Each row is a point. The window is the flat piece filled in between its corners: a triangle in 3 columns, a solid with four corners in 4, and so on. A path goes straight from each point to the next, and from the last back to the first. List the points from which the path goes on through the window.

Window, 3 rows:
[[-0.5 -2.9  3.3]
 [-2.7  1.8 -0.7]
 [-0.3 -3.4 -2.3]]
Path:
(1): [ 0.8 -0.6  2.9]
(2): [ 2.2 -1.8  2.3]
(3): [-2.1 -4.7  1.3]
(4): [-2.0 -3.6  0.3]
(5): [ 2.5 -1.7 -2.0]
(6): [-0.3 -0.2 -1.4]
(7): [-3.8 -3.4 -6.0]
(8): [-3.2 -2.7  3.7]
(9): [ 0.5 -0.8  3.0]
(10): [ 1.7 -4.0  2.4]
(11): [-3.7 -3.1  3.0]
(12): [-1.5 -3.3  1.8]
Through the window after points: 4, 12

Window (6 x 6):
[[ 1.3  5.9 -3.5 -2.1 -5.5 -1.4]
 [ 1.8 -1.5  1.4  0.2  0.9 -3.3]
 [ 0.7 -1.8  1.0 -0.2 -6.0 -2.9]
 [ 1.1 -0.7 -1.0  8.1  2.5  1.8]
 [-3.9 -3.5 -1.6 -1.9 -1.4  2.4]
 [-0.3  3.4  1.1  3.4 -0.1  3.8]]
Path:
(1): [ 2.0  0.1 -1.7  0.1 -1.9 -0.1]
(2): [ 2.6  2.0 -0.9  1.2 -1.0  1.7]
(3): [-1.2  3.5 -2.0  1.5 -3.3 -1.8]
(4): [-4.3  1.3 -1.7 -1.0 -2.5 -0.5]
(5): [ 0.1 -2.5 -1.5 -0.8 -1.9  0.6]
(6): [ 2.8 -0.5 -1.9  0.6 -4.9  0.1]
(7): [-1.0  4.1  4.3  0.3 -0.5 -7.0]
(8): [-1.8  3.5 -2.0 -0.3 -3.6 -2.1]
Through the window after points: 2

Window:
[[ 0.9 -3.2  3.0 -3.0  2.1 -1.1  2.7  1.6]
 [-4.5  0.9 -2.8  1.1 -3.1  3.0 -1.6 -2.6]
 [ 0.8  2.8  2.3  0.3 -0.8  4.3  0.3  0.8]
 [ 2.4  0.6  1.0 -6.1 -1.4 -4.5  3.8 -2.0]
 [-0.9 -0.9 -2.0  3.0 -5.1  2.1 -8.0 -1.2]
 [ 0.7  1.8  1.2 -0.7  3.4 -2.1 -0.6  5.9]
 [-2.0  1.4 -1.4  5.2 -1.5  2.6 -5.8 -5.5]
 [ 3.2 -0.3 -2.3 -2.7  1.4  1.1  2.7 -0.1]]
Path:
(1): [ 0.1 -0.3 -1.7 -0.1  1.3  2.9 -2.7 -1.1]
(2): [-1.7 -3.9  0.1 -3.3  3.5  0.0 -4.3 -0.1]
(3): [ 0.9  2.7 -0.4  3.4 -3.8  0.1  0.2 -0.6]
(4): [-0.3 -0.6 -0.1  2.3 -0.6  1.5  0.9  1.1]
(5): [-1.1  2.1 -1.2 -2.1 -1.3 -0.8 -6.0 -2.5]
(6): [-1.3  3.3  0.6 -3.7  2.5  0.4 -3.2  0.0]
(7): [-0.6 -0.9 -1.5  6.7 -3.5  1.9 -3.3 -5.0]
(8): [ 1.1  2.3 -0.1  1.6 -2.4 -0.5  1.4 -2.3]
Through the window after points: 4, 6, 8

Window (11 x 11):
[[  2.8  -2.4   1.3   1.6  -0.1  -0.3  -1.8  -1.1   4.9   3.0  -2.5]
 [ -1.1  -2.3   4.1   3.0  -3.2   1.1   1.9  -0.7   2.7  -0.8   1.0]
 [ -1.7  -2.0  -1.2   1.5  -1.2  -1.2  -1.0   0.3   0.7   2.6  -0.6]
 [  1.1   2.4   1.1   1.0   4.6  -0.1   1.7  -1.1  -5.1  -3.7   0.4]
 [  4.7   1.0   1.1  -1.8   1.9  -0.8  -3.7   6.0  -3.6  -3.6  -0.3]
 [ -0.5   2.0   1.7   4.2  -3.9   0.3   0.0  -0.9   3.9   2.3  -0.5]
 [  0.7   2.4   0.3  -6.4  -1.0  -8.0  -3.3  -1.1  -0.8   2.4   0.3]
 [  2.0   0.1  -4.3  -1.9 -10.5   5.5   5.0  -0.6  -0.7  -3.9   2.0]
 [ -0.4   0.2   3.5   1.2   1.7   0.7   0.6   1.6  -0.3  -0.2  -4.6]
 [ -1.1  -0.6  -8.4  -3.2   0.9   1.2   1.1   1.8   8.5  -4.0  -1.6]
 [  1.5  -0.1  -0.4  -1.6   0.5  -2.5   0.9   2.7   3.9   4.5   0.1]]
Path:
(1): [ 1.4  0.2  0.8 -1.7  0.2  1.2 -1.9 -1.1  2.5  1.5  0.3]
(2): [-3.5  1.5  4.2 -4.9 -3.7  1.0 -1.6 -2.3  3.0  2.4  5.5]
(3): [ 2.5  0.7 -1.7  0.3  1.1 -1.5  0.4  3.0 -1.2 -1.9 -2.2]
(4): [ 1.5  0.3  0.9  0.4 -0.3 -3.7 -0.3  3.7 -1.3  0.2 -1.7]
(5): [ 1.7  1.0  1.3 -2.7  1.4  1.0 -2.2  0.7 -0.4 -1.7 -0.9]
(6): [-4.4  0.3  0.6 -4.4  2.8  1.8 -2.3 -1.0  6.8  1.0  1.8]
(7): [ 5.0  0.2 -1.8  1.8 -5.7 -1.1  2.9  0.8 -3.4 -2.0 -0.4]
(8): [ 1.9 -0.9 -0.2  2.8 -1.2 -4.2 -0.8  1.7 -0.8  1.6 -5.0]
(9): [ 0.8  0.5  1.7 -0.5 -0.4  0.8 -0.7  0.0  2.8  0.5  0.0]
(10): [-1.4  2.3  1.4 -1.7  1.2  6.0 -2.4  2.5  5.8 -0.6 -2.2]
(11): [ 1.2 -2.2  1.4  2.4 -0.6 -4.0  1.8 -0.4 -2.4  1.1 -2.1]
(12): [ 4.2  0.5 -2.0  2.1 -0.8 -5.4  0.3 -3.2 -1.3 -1.5 -3.9]
(13): [-0.7  1.0  0.3 -4.3 -0.7 -0.4 -1.8  2.6  2.5  2.7  1.5]
(14): [-1.9  1.1  2.5 -3.9 -3.2  3.9 -0.2 -1.2  2.4 -1.8 -0.1]
(15): [ 2.7 -2.7 -4.8  5.6  2.8 -5.0  0.3  2.1  2.5  0.7 -3.3]
(16): [ 0.7  0.2 -0.3  3.2 -0.8 -2.3  4.7  2.7 -1.7 -1.9 -2.4]
Through the window after points: 4, 8, 10, 16

Window:
[[-0.7 -3.2  5.5 -0.8 -0.7 -2.6 -7.9 -2.4  3.7  3.6 -2.0  0.5 -1.4 -1.9]
 [ 4.9  5.6 -3.6 -0.4  0.6 -2.0  3.9 -1.1 -1.3  3.9  2.6 -1.4  4.9  2.3]
 [-6.0 -2.4  1.8 -1.8  1.1  2.5  0.0  0.2  2.9  2.9 -3.1 -1.6 -2.2  0.2]
 [ 0.0 -2.8  4.1 -1.8  3.8 -0.6 -1.8  2.0  4.1  2.5 -4.4 -2.1 -1.9 -4.8]
 [-2.7  2.6  2.0 -4.1 -0.9  4.7 -1.5 -0.9 -0.3 -3.6 -0.3  2.2 -1.7 -2.9]
 [-2.2  1.7  3.3  0.3  1.0 -0.3 -1.8 -2.8  6.7  2.7 -4.0 -3.9 -1.8 -4.3]
 [-1.0  1.8  1.1 -0.3  0.1  9.1 -3.4  0.9  2.4 -0.7 -1.4  0.3  0.1 -0.5]
 [ 5.7  6.7 -4.5  3.1 -1.4 -1.5  3.1 -0.3 -3.5 -0.6 -1.1  1.6  0.1  3.7]
 [-1.5 -2.4  0.2  5.3  1.7 -7.0  0.6  0.9  3.0  1.1  3.1  2.5  1.5 -1.6]
 [-0.8  0.8 -2.2 -0.2  1.9  7.8  0.4 -4.8 -2.6 -3.1 -1.5  5.5  0.4 -1.2]
 [-1.1  0.0 -2.0  1.6  3.9 -8.4 -3.2  0.6  3.8 -0.1 -1.0  1.6  3.8  2.4]
 [-1.5  3.9  3.7  0.6  3.6  4.6 -0.1 -1.8 -1.7 -0.8  0.1  4.6  0.0  1.4]
 [-4.5  0.1  3.4  0.3  1.1  4.0 -3.0 -0.7 -1.5  0.4 -3.8 -3.1  0.3 -4.5]
 [ 1.8 -2.1  2.7  1.8  0.9 -4.7 -0.4 -1.8  3.1 -2.0  0.1 -0.6  3.2  3.2]]
Path:
(1): [-1.1  1.6  0.2  0.7  4.0  2.0 -0.3 -1.7  0.6 -1.7  0.1 -1.0 -1.5 -0.5]
(2): [ 0.7  1.0  1.6 -0.2 -4.4 -3.6  0.8  0.8  4.0  4.8 -3.6  1.0  6.2 -1.6]
(3): [-1.1  1.3  2.1  1.5  0.1 -0.1 -0.3  0.2  1.4  1.1 -1.3  1.4  1.9 -0.3]
(4): [ 1.1  0.7 -0.8 -0.3  3.5  0.5 -3.1 -2.1  1.1  0.3 -1.0 -0.2 -1.0  1.4]
(5): [ 0.9  1.3  0.3  1.6  1.9  1.2 -2.3 -2.2  2.1  1.1  0.4 -0.6 -1.6  1.7]
(6): [-2.7 -1.7  1.8 -3.1 -0.3 -2.1  3.2  3.0  0.5  0.2 -4.7  4.1  4.1 -4.8]
(7): [-1.6  1.5  1.0 -0.2  1.0  0.4 -1.6  0.4  1.8 -0.1 -2.7  1.8  2.3  0.3]
(8): [ 0.2  0.5 -0.1  0.9  0.6  0.1 -0.5 -3.4  1.0  1.7  1.8 -1.4 -0.9 -0.7]
Through the window after points: none
